Every row gives one point. Each copy is the shape, with its points in the same order, turned, moved and blurred by noise. Is it also mirrored, or only turned?

Shape:
0: +0.49 -0.07 +0.11
1: -0.01 +0.12 -0.03
2: -0.31 -0.58 +0.46
3: +0.07 -0.45 +0.45
4: -0.51 +0.04 -0.13
5: +0.27 +0.33 -0.23
6: +0.15 -0.80 -0.71
7: +0.47 +0.34 -0.52
Copy 1:
0: +0.52 -0.18 -0.22
1: +0.03 -0.19 +0.24
2: -0.68 -0.24 -0.25
3: -0.29 -0.09 -0.51
4: -0.28 -0.34 +0.53
5: +0.42 -0.15 +0.23
6: +0.21 -1.13 -0.21
7: +0.77 -0.35 +0.24
Copy 1 is: mirrored
Copy 2:
0: +0.63 +0.08 -0.15
1: +0.19 -0.15 +0.02
2: -0.21 +0.63 +0.00
3: +0.14 +0.52 +0.00
4: -0.33 -0.23 +0.19
5: +0.40 -0.47 -0.08
6: -0.20 -0.02 -1.11
7: +0.56 -0.73 -0.28
Copy 2 is: mirrored

Shape:
0: -0.23 -0.75 -0.21 +0.68
1: -0.59 +0.74 -0.22 -0.24
2: +0.03 -0.56 +0.21 +0.13
3: +0.64 +0.13 -0.13 -0.21
4: +0.71 +0.00 +0.16 +0.12
5: -0.50 +0.38 -0.63 -0.09
6: +0.39 +0.40 +0.10 +0.06
7: -0.05 +0.60 -0.36 -0.32
8: +0.52 +0.24 +0.32 -0.35
9: -0.53 -0.57 +0.07 +0.03
Copy 1, 10 rows:
0: -0.56 +0.59 +0.29 -0.70
1: -0.29 +0.20 -0.67 +0.66
2: -0.35 -0.02 +0.41 -0.39
3: +0.45 -0.03 +0.35 +0.25
4: +0.27 +0.16 +0.83 +0.23
5: -0.09 +0.37 -0.67 +0.13
6: +0.07 +0.12 +0.39 +0.44
7: +0.17 +0.09 -0.39 +0.48
8: +0.20 -0.36 +0.45 +0.48
9: -0.70 -0.08 -0.05 -0.44
Copy 1 is: mirrored
Copy 2:
0: +0.37 -1.14 +0.08 +0.09
1: +0.80 +0.55 -0.39 +0.02
2: +0.06 -0.63 -0.03 -0.43
3: -0.46 +0.26 -0.01 +0.02
4: -0.41 -0.03 +0.39 -0.12
5: +0.64 +0.23 -0.50 +0.37
6: -0.08 +0.29 +0.29 -0.05
7: +0.26 +0.57 -0.35 +0.14
8: -0.33 +0.42 +0.11 -0.45
9: +0.54 -0.66 -0.34 -0.40
Copy 2 is: mirrored
Copy 3 (10 x 4):
0: +0.24 -0.83 -0.42 -0.22
1: -0.42 +0.77 -0.54 +0.16
2: +0.05 -0.35 -0.07 -0.53
3: +0.16 +0.14 +0.61 +0.16
4: +0.38 +0.17 +0.54 -0.05
5: -0.59 +0.31 -0.61 +0.35
6: +0.22 +0.38 +0.32 +0.08
7: -0.45 +0.50 -0.04 +0.38
8: -0.04 +0.47 +0.53 -0.27
9: -0.24 -0.33 -0.51 -0.58
Copy 3 is: mirrored

Shape, 12 rows:
0: +0.06 +0.03 -0.16 -0.32 -0.41 +0.02
1: -0.09 -0.12 +0.05 -0.35 -0.45 +0.01
2: +0.03 +0.20 +0.17 -0.06 +0.02 -0.31
3: +0.68 -0.07 -0.16 -0.36 +0.39 -0.14
4: +0.41 +0.13 -0.39 -0.40 +0.35 -0.16
5: +0.50 -0.74 +0.19 +0.58 -0.19 -0.27
6: -0.83 -0.21 -0.70 +0.49 +0.71 -0.17
7: +0.09 +0.00 +0.10 +0.01 -0.43 +0.23
8: +0.41 +0.15 -0.30 +0.32 -0.51 +0.27
9: +0.25 -0.32 +0.55 -0.36 -0.53 +0.14
10: -0.67 +0.11 +1.41 -0.19 +0.48 +0.28
11: +0.57 -0.38 -0.64 -0.16 -0.46 +0.20
Copy 1 (12 x 6):
0: +0.18 -0.03 -0.11 -0.11 -0.54 -0.32
1: +0.10 +0.04 +0.14 -0.29 -0.49 -0.36
2: -0.16 +0.19 +0.07 +0.14 -0.19 -0.15
3: +0.54 -0.09 -0.18 +0.40 +0.19 -0.25
4: +0.64 +0.20 -0.47 +0.40 -0.06 -0.13
5: -0.36 -0.70 -0.31 -0.34 +0.38 -0.39
6: -0.11 +0.79 -0.99 -0.51 -0.01 +0.62
7: +0.08 -0.29 +0.18 -0.19 -0.46 -0.12
8: +0.05 -0.59 -0.31 +0.05 -0.60 -0.18
9: +0.11 -0.39 +0.63 -0.35 -0.25 -0.43
10: -0.30 +0.53 +1.27 -0.29 +0.26 +0.56
11: +0.51 -0.47 -0.52 -0.29 -0.50 -0.47
Copy 1 is: only turned
Copy 2 (12 x 6):
0: +0.06 +0.11 -0.41 -0.21 -0.09 +0.35
1: -0.10 +0.01 -0.25 -0.36 -0.04 +0.30
2: +0.06 +0.37 +0.02 +0.18 +0.11 +0.10
3: +0.78 +0.27 -0.04 +0.17 +0.34 +0.67
4: +0.69 +0.42 -0.34 +0.08 +0.37 +0.44
5: +0.32 -0.76 +0.34 +0.49 -0.08 +0.26
6: +0.67 -0.11 -0.43 +0.03 +0.66 -1.07
7: +0.13 -0.02 -0.13 -0.20 -0.38 +0.21
8: +0.43 -0.07 -0.43 +0.15 -0.66 +0.23
9: -0.13 -0.13 +0.28 -0.39 -0.23 +0.65
10: -0.17 +0.65 +1.20 -0.72 +0.14 -0.40
11: +0.59 -0.42 -0.67 -0.07 -0.21 +0.66
Copy 2 is: mirrored
